Every row gives one point. Each copy is the shape, with its points in the same order, stretched, turned, moved and blurred by noise. Is it also mirrored, or only turned?
(in the rows, 128 means zero)

Shape:
[[157 130]
 [ 94  96]
 [139 137]
 [140 185]
 [143 138]
 [148 129]
 [ 92 114]
 [172 119]]
Copy 1:
[[151 124]
 [ 93 155]
 [136 106]
 [147  34]
 [141 106]
 [142 122]
 [ 93 127]
 [161 145]]
Copy 1 is: mirrored
Copy 2, 8 rows:
[[145 122]
 [113 162]
 [124 111]
 [ 73  74]
 [121 119]
 [138 126]
 [ 92 140]
 [175 131]]
Copy 2 is: mirrored
Copy 3, 8 rows:
[[122 157]
 [194 117]
 [121 133]
 [ 74  84]
 [120 140]
 [129 144]
 [168 108]
 [131 190]]
Copy 3 is: only turned
Copy 4, 8 rows:
[[123 151]
 [110  90]
 [133 135]
 [161 142]
 [132 138]
 [121 142]
 [125  84]
 [108 155]]
Copy 4 is: mirrored

Shape, 9 rows:
[[181  69 100]
 [153 112 162]
 [109 166 103]
 [105 185  94]
 [172 138 118]
 [116 118 159]
 [148 141 130]
 [126 124 127]
 [125 101 123]]
Copy 1 (9 x 3):
[[ 45 140  76]
 [129 151  87]
 [123  92 165]
 [130  73 176]
 [106 102  96]
 [134 158 122]
 [124 114 114]
 [112 132 128]
 [ 93 149 124]]
Copy 1 is: mirrored
Copy 2, 9 rows:
[[152  93 169]
 [155 143 153]
 [124 114  85]
 [125 110  70]
 [168 122 128]
 [125 139 142]
 [153 126 124]
 [131 119 129]
 [119 112 138]]
Copy 2 is: only turned
Copy 3, 9 rows:
[[154  51 140]
 [102 103  99]
 [151 177 146]
 [160 189 152]
 [161 114  96]
 [ 92 132 132]
 [137 134 105]
 [129 137 141]
 [118 110 154]]
Copy 3 is: mirrored

Shape, 12 rows:
[[153  91  93 133 119 134]
 [ 99 127 155 149  97 140]
 [140 136 133 103 153 120]
 [133 150 121 109 153 116]
 [ 89  90 108 152 112  95]
 [119 147  70 105 155 153]
 [130 129 143 172 117 130]
 [ 72 117 140 132 121 140]
 [109  82 112 171  36 148]
 [159 162 100 123 106 123]
 [102  89 114 114 120  98]
 [128 153 113  66 153 127]]
Copy 1 (12 x 6):
[[ 60 138 142 118 109  87]
 [129  85 110 127 127 128]
 [134 147 161 112 118 127]
 [127 142 169 128 129 133]
 [ 64  73 167 114 129  80]
 [114 174 167 125 168  90]
 [112 108 120 140 126 145]
 [138  85 139 100 154 110]
 [ 78  82  64 134 110  64]
 [111 186 126 171 115 113]
 [ 82  95 167  92 116  79]
 [147 174 166 101 124 120]]
Copy 1 is: mirrored
Copy 2:
[[154  83  88 140 133 103]
 [ 92 134 132 123 113 128]
 [162 113 116 121 112 133]
 [158 114 135 104 118 135]
 [108 123 102 118 183 139]
 [174  76 165 113 133 118]
 [115 134 108  97 134 111]
 [105 126 154 155 132 133]
 [ 63 103  88 125 143 111]
 [142  98 106  60 118 127]
 [131 115 103 144 156 146]
 [181  92 148 125  97 146]]
Copy 2 is: mirrored

Shape, 13 rows:
[[ 99 100 114 160 122 116 172 133 141]
 [107 150 104 126 150 148 172 135 115]
 [111 116 127  88 140  73 156 156 117]
 [163 118 110 115 120 104 105 117 122]
 [105 136  86 156 131 146 159 149 128]
 [149  72 119 140 100 127 146  85 157]
 [154  70 114 124 126 117 112 117 178]
 [152  76 169 124  93 128 113 133 153]
 [110 130 120 160 153 114 163 150  98]
 [149 134 135 117 115  80 147 148 151]
 [112 154 113 150 168 134 151 150 112]
 [102 127 101 139 124 122 116  89 152]
 [144 102 124 103 100  93 117 156 125]]
Copy 1 (13 x 9):
[[ 64 127 121 139 154 118 131 165 142]
 [ 99 125 161 144 115 136 158 153 160]
 [140 129 121 162 152 102 173 169 150]
 [157 161 111 125 112 129 116  78 111]
 [ 77 155 148 140 132 150 141 159 158]
 [100 128  82 110 121 110 113  83  99]
 [111 144 110 102 163 122 126  81  91]
 [167 138  91  60 135 113 140 128 100]
 [108 141 149 162 118 127 133 189 137]
 [151  95  87 136 145 145 159 124 136]
 [106 132 174 159 122 143 143 165 141]
 [ 92 116 148 145 153 101  86  97 131]
 [170 166 100 107 143 121 151 130 134]]
Copy 1 is: only turned
Copy 2 (13 x 9):
[[106 166 123 107 138 158 170 162 143]
 [104 134  91  86 144 123 146 174 133]
 [159 201 116 109 162 115  97 154 114]
 [147 126 165 151 121  99 120 145 122]
 [ 85 141 112  79 138 123 166 166 148]
 [129 136 180 168 116 160 148 171 145]
 [126 141 179 193 155 148 114 147 147]
 [159 134 158 184 116 167 121 109 170]
 [134 148  84 106 124 121 172 145 120]
 [158 164 142 129 176 124 141 167 136]
 [119 124  76 104 146 117 152 152 115]
 [ 96 111 166 112 154 135 138 156 119]
 [150 172 160 140 119 113 108 133 145]]
Copy 2 is: only turned
Copy 3:
[[145 139 152 141  90 131 136  97 197]
 [162 136 167 147 132 153 164  80 106]
 [127 119 166  50 107 112 150 118 166]
 [ 99 170 119 107 117 135 140 169 147]
 [159 139 142 167  98 120 173 102 126]
 [ 95 201 156 153  97 157  78 140 203]
 [118 174 135 121  83 124  55 173 177]
 [ 85 170  77 109 117 102  54 128 190]
 [161 114 115 113 104 149 189  82 153]
 [130 152 145  96 138  88 146 128 178]
 [181 109 120 135 128 147 174  89 109]
 [111 119 158 166 124 144 108 170 161]
 [ 88 161 115  74  99  88 133 149 170]]
Copy 3 is: only turned

Shape:
[[135 132 150 142  91 158 122 102 170 154 151 115]
 [130 118 136 107 180 102 111 142 152 152 127 137]
 [149 154 134 127 146  85 168 134 164 144 119 122]
 [106 104 172  88  99 129 124 168 118 186 171 126]
 [ 88 125 157 154 108 117 106 116 147 149 168  83]
 [152  93 139 141 131 155 125  92 122 134 148 131]
 [121 106 111 110 110 128 106 131 111 137 124  83]
 [113 191  95 117 153  64 138  94 157 132 181 138]
 [130 137 174 139  75 122 122 104 136 109 105 128]
 [115 115 174  77 136 139 136 104 111 100 108 125]
 [139 120 207 173 105 127 175 104 122 138 120 144]
 [158  94 115  72 155  93 121 121 140 143 123 161]
 [139 126 157 144 160 179 119 133 122 105 140 139]
 [120  91 128 182 112 111  80 124 138 135 139 135]
 [163 158 127 115 121 111 102 115 144 141 145  72]
 [138 133 146 121 114 163  99 121 137 215 127 136]
 [138 159 171  96 157  90 120 138 130 134 125 113]]
Copy 1, 17 rows:
[[110 134  97  90 145 116  96 118 113  93 129 148]
 [100 100 154 127 160 137 130 108 175 131 112 145]
 [108  96 160  84 154 115 110 111 148 172 133 121]
 [ 76 100 142  91 184 174 135 137 139  81 141 193]
 [100 118 140  82 113 112 119 116 125  77 159 169]
 [138 124 110  91 155 137 143 121 113  94 102 121]
 [141 123 137 127 158 122 137 150 139  94 148 145]
 [104  53 143 103 125 104 116  60 106 141 169 104]
 [169 114 112  89 132 121 112 132 122 139 133 159]
 [182  93 138 102 179 168 118 104 152 109 121 150]
 [139 127 138  37 142 153 134 120 118 155 119 141]
 [132  81 133 128 195 133 162 112 150 134 103 144]
 [125 114 131 111 136 169 100 121 132 105  89 114]
 [113 133 126 126 104 103 160 142 110 111 117 161]
 [127  96 103  90 137  98  97 137 157 113 147 115]
 [ 98 166  81 115 178 156 124 126 160  98 132 144]
 [128  73 143  91 150 148 109 113 187 141 139 135]]
Copy 1 is: mirrored
Copy 2, 17 rows:
[[ 83 123 153  70 147 146 100 126  94 111 117 135]
 [121 163 114 145 122 149 139 107 143 138 147  75]
 [157 120 109 105 144 102 124 101  82 148 143  77]
 [ 57 162  70 128 166 103 147 131 134 134  66 152]
 [100 156 106  97 121 131 126 196 129  79 113 121]
 [108 130 178 118 162 171 141 139 115 129 116 145]
 [149 165 129 130  95 125 122 152 136 163 103 162]
 [178 179  90 143 167 117  95 110 106  66 213 119]
 [128  92 142  59 131  83  95 143 139 113  91 149]
 [102 134 136 103 124  86 141 128 149 157 135 166]
 [ 93  59 138  73 181  86 148 179  94 113  78 107]
 [145 180 157 160 150 123 116  73 134 168 136 103]
 [ 88  78 135 113 135 189 185 122 145 114 131 134]
 [145 132 161 132 115 158 110 169 163  76  85  92]
 [159 165 127  85 135 153 111 125 125 158 149 157]
 [ 85 126 117 135 170 167  91 113 117 154 121 131]
 [139 147  85 105 139 113 142 125 156 147 146 118]]
Copy 2 is: only turned
Copy 3 (17 x 12):
[[167 141 130 124 129 161 104 137 104 131  94  96]
 [ 75 123 107 114 145 121 117 157 129 161 109  96]
 [ 89 154 143  90 170 109 117 108  97 169 107 126]
 [116 126  61 100 110 150 130 115 126 153  81 111]
 [140 172  92 125  86 131  78 119 129 107 104  96]
 [165 129 143 172 120 175 144 154 156 135 120  93]
 [133 142 129 112 118 136 131 127 180 105 108 118]
 [107 123 160  80  97  73  76 105 118 151 136 101]
 [132 160 157 130 113 183 118 101 101 124  68 135]
 [134 124 146 142  85 147 167 137 155 144  52 130]
 [145 186 145 158 116 185 135 107  89 164  98 139]
 [ 74 107 155 100 138 150 144 157 161 165 107  82]
 [160 107 102 193 140 140 161 153 119 123 105 127]
 [107 166 123 142 118 180  94 147 129  92 152  84]
 [119 121 137 120 168 116  92  89 145 141  88 109]
 [160 117 107 107 158 156  76 162 114 178 109 126]
 [ 75 128 114 120 146 119 112  92 117 177  62 137]]
Copy 3 is: mirrored
Copy 4, 17 rows:
[[108 139  99 130 155 144 115 173 134 108 113  90]
 [162 132 174 132 117  99 121 126 162 170 127  98]
 [159 172 140 155 127 127 124 114 135 148  91 143]
 [112  72 150 136 138 169 163 160  72 160  87  70]
 [125 106 146 193 164 157  95 148  91 120 120  71]
 [139  89 112 109 164 127 118 153 145 117 120 140]
 [139 101 147 120 110 157 135 104 106 109 147 110]
 [129 172 132 132 128  84  66 143  87 175 128 153]
 [113 114 109 155 108 137 103 132 124  94  74 134]
 [144  96 170 151  96 113 125 162 114  98  98 154]
 [141  83 105 207 179 140 130 151 126 116  34 147]
 [173 113 150  67  81 108 111 131 161 189 123 130]
 [103 104 157 122 164 117 132 148 159  97 110 156]
 [131  83 123 148 151 145  87 108 164 149 117  88]
 [143 170 138 111 112 118  95 116 105  87 130 101]
 [127 116  83 108 137 105 176 146 141 143 130  62]
 [152 143 186 152 104 102 115 123 107 121  84 123]]
Copy 4 is: mirrored

Shape, 18 rows:
[[133 119 107  96 143 123  88 183 160  80 129 139]
 [153  93  68 139 112 124 135  99 113 160 154 161]
 [130 110 121 115  66 189  85 137 103  89 125 130]
 [104 138 138 167 151 127 171 152 145 162 118 162]
 [136 142 138 153 156 124  90 162 144 107 134 106]
 [135 108 142  97 107 190 122 114 104  90 166 163]
 [155 162  93  97 146 113 121 138 115 164 126 100]
 [101  98 128 102  95 167  86 112 147 147 158 169]
 [115  92  71 127 143 109 121 103  90 141  92 134]
 [ 99 112 139 160 121 115 134 125 144 133 146 168]
 [ 92 132 146 148  88 126 103 121 145 134 150 111]
 [156  92 120 155 156 123 140 116 146  95 104 126]
 [149 153 133 133  75 124 118  98  99 112  91 153]
 [100 164 133 120  70 115 144 134 151 122 140 144]
 [106 148 121 164 155 150  88 148  94 115 123 148]
 [142 142 146 129  99 124 124 105  81 132 101 103]
 [137 141  91 122 107 147 153  92 138 127 127 143]
 [ 92 151 142 153 101 133 113 165 128 106 115 160]]
Copy 1, 18 rows:
[[122  94 105 111 193  96 108 116 149  94 175 153]
 [175 152 161 145 106 110 150  38  90 120 167 190]
 [167 116 163  88 171 138  89  36 162  87 112  92]
 [130  85 130 124  70  82 136 163  74 131 134 142]
 [ 99 130  82 132 124  89  93 126 148 104 133 120]
 [119  99 189 118 154 157  84  81 110 101 159 107]
 [162 133  92 156 144 144 134 106 155 192 169 162]
 [168 109 199 117 106 143 144  87 149  81 164 149]
 [143 139 116  83 125 117 184  55 120 140 150 154]
 [137 128 162 104  82  90 134 145  84  88 148 150]
 [161 153 148 101  92 122 116 138 147  93 104 144]
 [ 99 130  92 145 149  73 140 102  88  97 118 130]
 [165 162 148  85 150  96 131  65 138 149 133  82]
 [179 127 170  94 140 106 114 160 122 122 131 160]
 [102 107 121  73  84  96  97  76 149 133 148  99]
 [152 164 111 108 127 139 130  97 138 160 115  79]
 [159 132 169 133 147 105 132  81 119 147 133 174]
 [143 102 139  55 116  79 100 128 126 103 132 105]]
Copy 1 is: only turned
Copy 2:
[[106 165 120 128 171 112  86 119 109  92 121 127]
 [119 143  69 126  95 120 141  97  98  86 144 123]
 [121 114 103 110 158  66 127 142 137 122 117 175]
 [132 124 150 142  87 126 107 130 111 112 140  71]
 [115 168 165 170 132  99 118 141 118 108 113 136]
 [169  83 113 111 162 100 105  99 128 124 143 144]
 [108 191 137 114 109 107 143 101 129 122 136 136]
 [153 112 109  85 160  87 141 140  90  80 174 135]
 [109 186  66 142 110 134 145 146 137 118 124 123]
 [136 113 125 139 120 122 134 135  97  84 135  89]
 [113 123 150 122 140  90 177 159  99 103 137 127]
 [ 98 148 116 192 124 155 110 134 140 135 132 124]
 [102 133 121 118 113 129 152 138 173 100 122 159]
 [101 102 145  80 134 119 155 124 106 100 133 103]
 [150 157 138 147 108 100 112 154 126 101  96 138]
 [114 146 133 144 117 101 163 138 177 135 123 149]
 [106 125 113 101 112 151 146 117 112 134 145 135]
 [120 120 144 117 128 100 119 151 123  90 104 113]]
Copy 2 is: only turned
Copy 3, 18 rows:
[[124 152  68 129  77  93 108 154 173  82  81 164]
 [140 169 169 141 135 102 144 114 103 150 152 162]
 [101  86  58 106 149 121 120 152 127 125 145 161]
 [127 130 197 138  92 125 136  90 163 107 158 101]
 [157 120  80 129  79 149 145 156 173 116 131 104]
 [ 87 119  64 106 154 106 122 111 118  71 186 166]
 [177 138 139 162 109 123 156 140 100 143  70  94]
 [ 52 110 106 116 122 115 166 114 112  77 162 199]
 [154 174 144 182 143 123  84 181 128 146 112 143]
 [112 125 147 131 124 138 134  95 164 111 178 162]
 [129  76 113 130 125 180 159 117 136 131 158 153]
 [149 183 119 112  95 139  94 148 151 125 140 114]
 [123 125 124 154 200 141 119  95 130 184 135 128]
 [121  90 149 148 140 139 136  58 135 143 133 154]
 [133 108  86 168 123 127 122 156 186 127 181 112]
 [166 110 111 142 188 170 131 141 112 165 121  98]
 [118 151 155 149 119 115 117  82 102 154 151 129]
 [113  90 116 150 135 131 117 106 189 127 151 140]]
Copy 3 is: only turned
Copy 4, 18 rows:
[[114  83 143  63 126 132 160 132 158 172 142 103]
 [163 100  94 145 108 196 138 127 126  64 102 109]
 [ 88 119 174 145  95 146 180 174  77 135 118  75]
 [142 109  95 134 179 112 141 103 159 120  91 147]
 [138 104 107  93 147  99 119 161 152 170 119 127]
 [107 144 191 154 150 176 161 167  79 125 121  80]
 [175 138  84 131 110 104  95 126 154 130 178 106]
 [ 93 134 162 120 124 177 172 161 120  61 122  95]
 [130  67 119 155  81 151 113  98 167 119 136 122]
 [114 103 122 108 161 142 139 131 126  96  88 153]
 [106 151 124 104 114 120 126 158 100  90 112 148]
 [144  85 139 115 112 149 109 105 161 150  72  97]
 [103  90 151 139 115 104 124 124  80 112 126  85]
 [100 152 118  94 143 115 140 114  75  96 124 131]
 [109  73 109 145 169 117 143 164 142 168 132 128]
 [138 127 144 159  96  83  97 137  96 130 143 114]
 [124 139 108 142 124 173 128 101 116  92  98  73]
 [ 82  85 129 109 161  98 168 136 108 145 113 138]]
Copy 4 is: mirrored

Shape:
[[123 158  91 143 111 139 145 123 151  96 145 131]
 [150  70 142 145 143 119 112  88 111 122 151 114]
 [138 157 145 130 146 137 139 127 151 104  99 116]
 [168 144 124 125 136 150 106 158 120 100 120 139]
 [132 112 133 143 147 156 118 117 134 126 145 150]
 [116 123  86 137 123 155 115 154 140 117 137 135]
 [122 151  72 112 146 169 130 152 151 127 128 128]
 [105  97 128 138 140 117 172 138 145  59 146 188]
 [114 147 142  99 142 123 101 128 146  77 109 142]
 [148 157 136  98 105 128 115 117 140 126  96 135]
 [145 129 134 129 129 118 105 106 119 117  72 115]
 [126 127  88 144 139 117 107 156 146 126 132 119]
 [135 144 132 107 110 123 145 156 117 122 122 114]
 [155  83 134 142 122 129 135  55 136 130 105 121]
 [116 124 121 116 116 137 108 149  13 122 148 129]
 [112 146 106 147 133 119 114 127 144 133 119 156]
 [114 143 122 144  79 249 122 159 131 128 142 132]]
Copy 1:
[[ 83 137 125 112 127 148  92  86 150 141 151 120]
 [141 133 148 123  88 143 142 134 110  94  97 118]
 [123 119 146 156 168 137 116 129 143 145 143 121]
 [114 116 121 171 127 146 114 118 138 139 152 103]
 [140 117 129 144 105 148 129  96 144 124 110 137]
 [126 129 114 129 104 146 124  82 138 155 148 108]
 [141 111 109 141 125 147  91  93 140 167 145 115]
 [145 161 122 128 154 143 150  52 194 101 144  70]
 [105 145 133 159 173 129 123 110 129 131 123  85]
 [101 146 122 166 147 123 112 151 130 145 128 135]
 [132 143 155 170 137 103 120 157 111 136 136 112]
 [132 127 118 127 124 131 124  99 114 144 162 107]
 [113 121 110 122 138 130 131 134 157 154 145 106]
 [146 159 165 143  95 137 119 153 118 111 111 142]
 [122  87 100 104  65  90 130 131 148 133 115  77]
 [128 138 121 145 141 109 121  88 133 130 143 134]
 [ 91  97 129 141  56 184 123  90 188 218 108 146]]
Copy 1 is: mirrored
Copy 2, 17 rows:
[[152  82 133 162  89 104 146 116 178 101 179 103]
 [108 155 120 163 155 123 151 102 113  96 138 164]
 [151  95 153 111 131 107  87 118 137 103 168 119]
 [102 112 141 127 137 131 102 108 174 104 126 112]
 [121 105 110 147 133 141 114 115 142 105 135 144]
 [130  98 140 171  99 151 132 114 182 130 143 126]
 [152  82 142 156  80 129 113 122 170 114 113 113]
 [158  96 100 205 191 127 107  79 181  82 179 109]
 [132 105 132 128 158  83  80 114 169 134 139 144]
 [124 121 122  84 118  99 123 122 140 161 128 118]
 [117 158 146  93 116 113  84  95 138 145 143 140]
 [144 116 155 145  96 129 140 115 180 113 127 159]
 [137 137 154 125 142 137 145 131 143 150 138  96]
 [135 138 111 130 117 120 113  73  81 113 148 144]
 [ 59 205 129 182 146 161 130 159 186 166 120  95]
 [139 119 114 124  99 122 128 124 183 139 145 144]
 [104  43 153 151  83 187 125 132 135 163 191  94]]
Copy 2 is: only turned
Copy 3, 17 rows:
[[130 101 115 138 172 141 137 134 154 138 150 118]
 [ 99 115 129 153  67 174 125 108 108  92 122 148]
 [ 96 146 119 140 159 118 154 105 121 128 119 113]
 [125 172 109 140 164 157 108 121 148 111 113 115]
 [126 125 120 142 137 154 131 108 127 103 115 166]
 [144 124 128 132 155 141  93 113 157 130 129 132]
 [124 129  87 121 180 114 107 113 176 142 103 129]
 [ 77 107 139 192 152 184 101 125  79 149 180 178]
 [ 97 144 156 170 175 113 105 131 133  98 138 114]
 [120 172 154 129 131 104 143 143 159 121 138 117]
 [ 83 160 156 117 104 120 130  99 146 102 145 126]
 [121 123 159 131 148 149  92 113 154 137 114 114]
 [134 153 131 126 134 124 106 150 118 149 127  99]
 [ 76 130 129 134  48 139 175  90 137 113 152 171]
 [160 127 108  84 132 152  34 166 104  65 140 129]
 [116 118 178 120 157 135 122 124 149 121 141 156]
 [234 149  61 107 177 111 133 100 158 115 129 133]]
Copy 3 is: mirrored
Copy 4 (17 x 12):
[[ 67 138 149 127 168 115 137  86 147 117  86 138]
 [143 128  63 128 116 148 100 113 164 142 135 115]
 [131 140 150 118 145 102 160 108  88 133 101 136]
 [142 120 146 127  98 102 115  98 116 122 127 145]
 [107 120 106 127 131 106 113 112 146 117 125 113]
 [ 74 118 133 108 134 115 119  93 154 113 141 139]
 [ 65 103 148  94 153 100 125  99 136 110 119 153]
 [ 75 136 141 116 132 156 130 106 191  94  87  79]
 [145 152 177 115 146 118 140 115 124 127 117 134]
 [145 143 161 161 139 109 142 127  95 150 114 158]
 [166 127 149 121 141 131 135 102  86 168 146 143]
 [ 97 119 131 102 151 137 116  82 125 103 136 154]
 [113 141 137 136 106 129 120 119 106 141 113 150]
 [136 121  88 152 149 135 144 120 146 169 125 116]
 [122 120 121  98  67 158  20  98 132 173 161 121]
 [ 97 122 157 116 175 131 115  94 109 112 121 132]
 [ 51 138 120 160  83  32 141 117 151 134 162 122]]
Copy 4 is: only turned
